Rows are points. Each copy is the shape, with its points in the same order, stretched, turned, moved and blurred by noise. Some copies are also mirrored. Which?
In the rows, 128 means zero.

Shape, 7 rows:
[[122 120]
 [ 97 107]
 [151  64]
 [126 112]
 [118 146]
 [102 167]
 [156 149]]
Copy 1:
[[158 124]
 [176 143]
 [186  70]
 [164 119]
 [138 141]
 [129 171]
 [113 107]]
Copy 1 is: mirrored
Copy 2 (7 x 2):
[[131 126]
 [152 115]
 [106  71]
 [127 118]
 [134 150]
 [145 173]
 [100 151]]
Copy 2 is: mirrored
Copy 3 (7 x 2):
[[127 125]
 [133 102]
 [187 166]
 [135 128]
 [ 98 115]
 [ 71  99]
 [105 156]]
Copy 3 is: only turned
Copy 4 (7 x 2):
[[126 137]
 [ 98 159]
 [162 196]
 [134 144]
 [125 107]
 [107  85]
 [163  95]]
Copy 4 is: mirrored

Shape:
[[155 158 119]
 [124  99 107]
 [145 105 129]
 [124 142  55]
 [ 91 154  99]
 [112 101 121]
 [139 142  98]
 [171 106 126]
 [ 98  88 120]]
Copy 1, 9 rows:
[[180 122 125]
 [122  80 139]
 [133  96 158]
 [163  65  92]
 [140 129  86]
 [110 101 140]
 [164  98 118]
 [152  83 168]
 [ 93  95 138]]
Copy 1 is: only turned
Copy 2 (9 x 3):
[[ 92 119 168]
 [127 154 116]
 [125 121 126]
 [ 75 192 143]
 [130 184 161]
 [146 152 120]
 [ 95 146 152]
 [101 103 124]
 [162 167 110]]
Copy 2 is: mirrored

Shape (8 x 4):
[[138 103 111 146]
 [137  61 155 134]
 [140 148 110 100]
 [ 84 141 123 119]
 [168 135 160 157]
 [163 116 129 144]
 [158 146 126 115]
 [131 166 127  89]]
Copy 1:
[[123 124  90 137]
 [ 60 112  95 177]
 [136 105 137  90]
 [116 154 153 105]
 [143 106 115 188]
 [134 103  98 156]
 [143  96 127 128]
 [134 106 166  95]]
Copy 1 is: only turned
Copy 2 (8 x 4):
[[151 120 104 159]
 [194  79  78 120]
 [102 161 108 117]
 [118 111 160 124]
 [194 171 115 125]
 [167 152  93 145]
 [134 169 106 120]
 [ 99 169 124  95]]
Copy 2 is: only turned
Copy 3 (8 x 4):
[[108 117  96 158]
 [ 72 126 145 199]
 [125  89 112  95]
 [118 150 121  97]
 [173  88 138 169]
 [138  92 117 160]
 [146  85 118 117]
 [140  87 135  76]]
Copy 3 is: only turned
Copy 4 (8 x 4):
[[157 113 140 127]
 [142  99 176  94]
 [163 145 100  99]
 [108 126  82  97]
 [152 168 174 121]
 [168 138 160 122]
 [168 155 125 105]
 [150 162  90  85]]
Copy 4 is: only turned

Shape (12 x 8):
[[144 141 111  95 153 158 123  99]
 [120 124 120  85 119 107 114 156]
 [116  72 169 172 207 175 150 132]
 [138 115 127 109 136 114 155 114]
 [137 157 158 155 115 106 135 117]
 [108 138 108  88 118 148 145 122]
 [164 193 134 179 100 113 130  71]
 [103 133 117 131  92  86 103 120]
 [131  79 137 119  98 135 106 120]
 [147 154 146 162 116 132 124 128]
 [140 145  99  98 117 161 146 116]
 [106 132 129  47 119 141 132 116]]
Copy 1, 12 rows:
[[139  94 124 133 129  93 133  97]
 [ 81 104 130 164 115  95 151 152]
 [179  96  91  74 222 140 167 126]
 [138 107 123 175 145 113 116 153]
 [141 159  89 141 128 148 112 137]
 [113 112 135 186 130 108 141 100]
 [157 200  97 131 101 161  67 105]
 [ 54 141 140 151  97 144 113 132]
 [119  91 161 122 113 166 135 156]
 [148 173  99 116 123 144 123 129]
 [142 130 141 171 125 103 131 106]
 [109  57 130 191 117 117 155 107]]
Copy 1 is: mirrored
Copy 2, 12 rows:
[[109 160 140 116 117 112 137  83]
 [117 141 104  96 118 164 113 146]
 [141  56 132 222  61  91  74 117]
 [121 115 148 105 115 111 110 132]
 [149 127 157 123  96 103 163 160]
 [ 96 171 116  86 110 114 125 116]
 [145 160 175 109 127  63 228 132]
 [139 154 119 114 140 116 146 176]
 [173 137  92 118 123 111 110 133]
 [150 126 129 129  93 104 178 138]
 [ 98 170 117  79 114 106 153  96]
 [112 182 127  81 110 138  95 111]]
Copy 2 is: only turned
Copy 3, 12 rows:
[[ 97 143 134  66 153 136 129  89]
 [121 160 129 110  94 158 116 135]
 [127  83  70 157 155  42 129 121]
 [140 125 150 101 125 142 122 116]
 [129 146 178 163 158 128 128 134]
 [ 95 133 156  68 101 142 144 106]
 [110 149 236 157 186 139 117 107]
 [121 170 170 137  93 131  85 131]
 [134 148 124 131  89 131 104  75]
 [116 143 166 166 150 141 133 122]
 [ 93 126 160  70 124 167 142  92]
 [109 168 132  48 102 135 145  98]]
Copy 3 is: mirrored
Copy 4:
[[159 151 108 104 152 121 125  86]
 [159  88 116 130 157 147 111 126]
 [ 79 165 190 184 128 112  89  26]
 [144 129 140 116 135 146 104 117]
 [139 135 134 141 135 116 152 142]
 [131 138  91 118 158 163 124 118]
 [146 167 107  95 133  74 178 163]
 [134  87 128 111 144 128 154 138]
 [130  83 115 133 101 120 123 102]
 [134 135 116 146 136  93 144 131]
 [144 147  80 109 150 131 115 122]
 [158 121  92 120 148 190 139 107]]
Copy 4 is: mirrored

Shape:
[[144 168 168  95 138 103 116 100 114]
 [143 120 166 141 161  99 104  95 125]
 [197  89 148 111 147  89 121 164 124]
 [132 132 120  98 126 176 139  99 134]
 [124 137 144  98 162  90 139 182 105]
 [124 137  76 147 134 119 117 135 112]
 [152 161 131 119 125 101 113 103 195]
 [128 104  80 107  91  85 151 118 195]
 [100 120  73 118 135 158 106 128 167]
 [141 121 123 180 124 131 138 104 108]
 [154  90 108 168  83 163  96 159 178]
 [177 133 136 160 133 120  75 153 114]
 [147  97 150 130 118  82  99 111 117]]
Copy 1, 13 rows:
[[145 152 114 140 143 132  92  98  91]
 [147 116 163 143 124 128 109 119  91]
 [101  83 146  95 191  91 135  87 114]
 [165 123  64 127 141 151 106 129 134]
 [ 83 152 130 152 175  99 155 112 110]
 [143 126  85 141 103 125 182 119 121]
 [194 145 136  99 102 118 107  71 148]
 [178 155 135  56 111 124 155 112 166]
 [192 133  77 141 115 112 137 143 170]
 [122  89 124 127  90 159 136 128 108]
 [143  46  93  70 113  83 106 125 189]
 [125  58 101 123 134  76 132  89 114]
 [131  97 151 103 134 109 112 126  89]]
Copy 1 is: mirrored
Copy 2 (13 x 9):
[[149 127 115 130 150  91  84  87 136]
 [155 143  87 123 175 144 112  97 126]
 [167  72  67 139 144 111 149 139 111]
 [125 167 157 126 103  97 107 134 100]
 [120  67 125 127 177  91 130  99 156]
 [ 69 135 106 123 134 116 132 120 158]
 [152 131 123 149  93 112 152  87 152]
 [131 114 103 111  55 112 196  87 133]
 [103 156 153 123  92 125 157 143 145]
 [ 83 146 109 130 158 156 115 100  95]
 [115 108 139 160  63 172 144 157  96]
 [131 107  91 156 140 136  99 149 127]
 [161 107  67  99 144 146 119  98 112]]
Copy 2 is: only turned
Copy 3:
[[140 126 147 122 102  87 143 141  92]
 [150 143 112 134 112  74 100 121 117]
 [172 100 114  74 158  68 136 131 139]
 [149 169 156 111 132 164 131 144 115]
 [104  99  99  71 105 108 134 156 134]
 [134 132 118 114 115 149 150 110 166]
 [181  88 174 143  97 138 100 114 134]
 [134  81 183  79 153 143  90  87 192]
 [146 133 124 106 108 201 100  96 148]
 [137 159 120 163 146 117 140 120 147]
 [172  91 105 147 178 175 135  82 123]
 [186 105  92 142 122 109 170 103 110]
 [131 120 121 117 148  68 127  92 119]]
Copy 3 is: only turned
